Each row is a point. The last column is the point's height on a tilted bowl or saddle (a function of degree 2), plus a little noise. Count its main directions that bend up, bend down and stay straight.

Points (17 x 4):
[[ 18  34  24  -7]
 [-62  52 -15 -56]
 [-33 -19  13   2]
 [ 23 -39 -15 -24]
 [-72  16   4 -39]
 [-28  38 -34 -23]
 [ -1  60  19 -20]
 [-32  16 -51 -38]
 [ 29  -8  26 -13]
 [-11  22 -27   0]
 [-21 -45 -64 -78]
 [  4 -31   3  -1]
 [ 41 -36  10 -39]
 [ 37 -23 -25 -30]
 [-23 -11  30   2]
 [  6 -32   9  -4]
 [-11   7 -26   3]]
Directions: 0 up, 3 down, 0 straight

Points (16 x 4):
[[-58  -3  57 -37]
 [ 49  39   7 -49]
 [  7 -44  10  -8]
 [ 20 -15 -30 -11]
 [-20  -6 -40  -4]
 [-39  22  -2 -22]
 [ 58  28 -27 -79]
 [ 16 -39   6  -9]
 [-17  39 -19 -33]
 [-41 -38  13 -18]
 [ 30 -34 -24 -20]
 [ 20 -27 -42 -14]
 [  2  40 -30 -43]
 [-47 -24 -17 -13]
 [ 34 -28 -25 -23]
 [ 34 -22  19 -11]]
Directions: 0 up, 2 down, 1 straight

Points (25 x 5):
[[ 31  14 -20   9 -15]
 [-36 -42   0  -1 -33]
 [-30 -23 -26   6 -28]
 [ 30  -6  59 -31 -23]
 [ 10  62  30  -9 -28]
 [ 10  51  49  58 -59]
 [ 24 -21 -20   0 -14]
 [ 23  11   9 -13  -9]
 [  8  19  29 -24 -13]
 [-45  14  75   6 -46]
 [ -4   3  -5  34 -22]
 [-31 -20 -26 -15 -26]
 [ 48  69  44  11 -51]
 [ 32   3   9  12 -16]
 [  6   6  34  43 -34]
 [-34  68 -46  12 -48]
 [ 14   4 -37 -17 -14]
 [ 60  34   4 -15 -30]
 [ 23   9 -64  55 -47]
 [  6  19 -25 -32 -16]
 [-16  39 -35   0 -23]
 [  2  33  13  31 -23]
 [  9 -10 -29 -61 -29]
 [ -3  37  46  26 -30]
 [-12  22  31  29 -25]]
Directions: 0 up, 4 down, 0 straight

Points (46 x 7):
[[  2  56  15 -54 -12 -53   3]
 [-18 -18  15   0 -37 -11   8]
 [-20   7  15  40   6  24  16]
 [-33  36  -9  88  24 -15  45]
 [ 27 -57  52   4  27 -11  61]
 [-42  21 -23  42 -23  56  10]
 [ -1 -11  -7   2 -11 -38  10]
 [-17  -6 -21 -14  -3 -40   9]
 [  1 -39 -24 -18  20 -16  14]
 [  8 -21 -19  25  -9 -34  17]
 [ -8  35   2 -49 -13  31  -9]
 [-29 -44  49 -16  61  24  53]
 [ 22  18  19  25  16  23  16]
 [  0 -86 -62  -6   2   0  16]
 [  1 -20  13  40  13  25  20]
 [  7  28 -21 -18 -18 -21   7]
 [-22  32 -41 -69  30 -66  41]
 [-38 -16 -51 -31  12  11  18]
 [ 32  49  11  40  -7  45   5]
 [ 76  17 -10  33  50 -14  82]
 [ 18  22 -22 -11   8  -2  11]
 [ 21  -9  41  -8 -31  -8  11]
 [-10  43  -9  14 -10  -4   7]
 [  7 -10 -30  17  35 -13  27]
 [ 23 -11   0 -61  -5  16  -3]
 [-23 -23  20  26 -31 -13  23]
 [ 47  -6 -27   9  53  -6  62]
 [-16  86 -27 -18 -38 -43  34]
 [ -3 -15  15   5 -36  26  -4]
 [-26  38  22   3 -25   5   9]
 [ 67 -33   8  51 -11   0  61]
 [-44  18 -19 -23  -6  34   7]
 [ 51 -25 -38  19  30  28  49]
 [ 79 -13 -14  22  16 -44  75]
 [  4   9  49  21  48   8  50]
 [  8  29  -5 -30  17  62   0]
 [ 33  33 -53 -58  -4  70  39]
 [-30 -11 -52  29  -5  21  10]
 [ 13  32  22 -19  14  31  -1]
 [ 18  35  35 -43  35   4  12]
 [-55  40  12 -48  27 -33  26]
 [-33  -6   2 -29  21  -1   7]
 [ 29  35  23  37 -45  31  10]
 [-30  -3  16 -27 -55 -30  14]
 [ 34 -31  25  15 -37   1  22]
 [-57  -8 -22  45   4  37  20]]
Directions: 3 up, 0 down, 3 straight
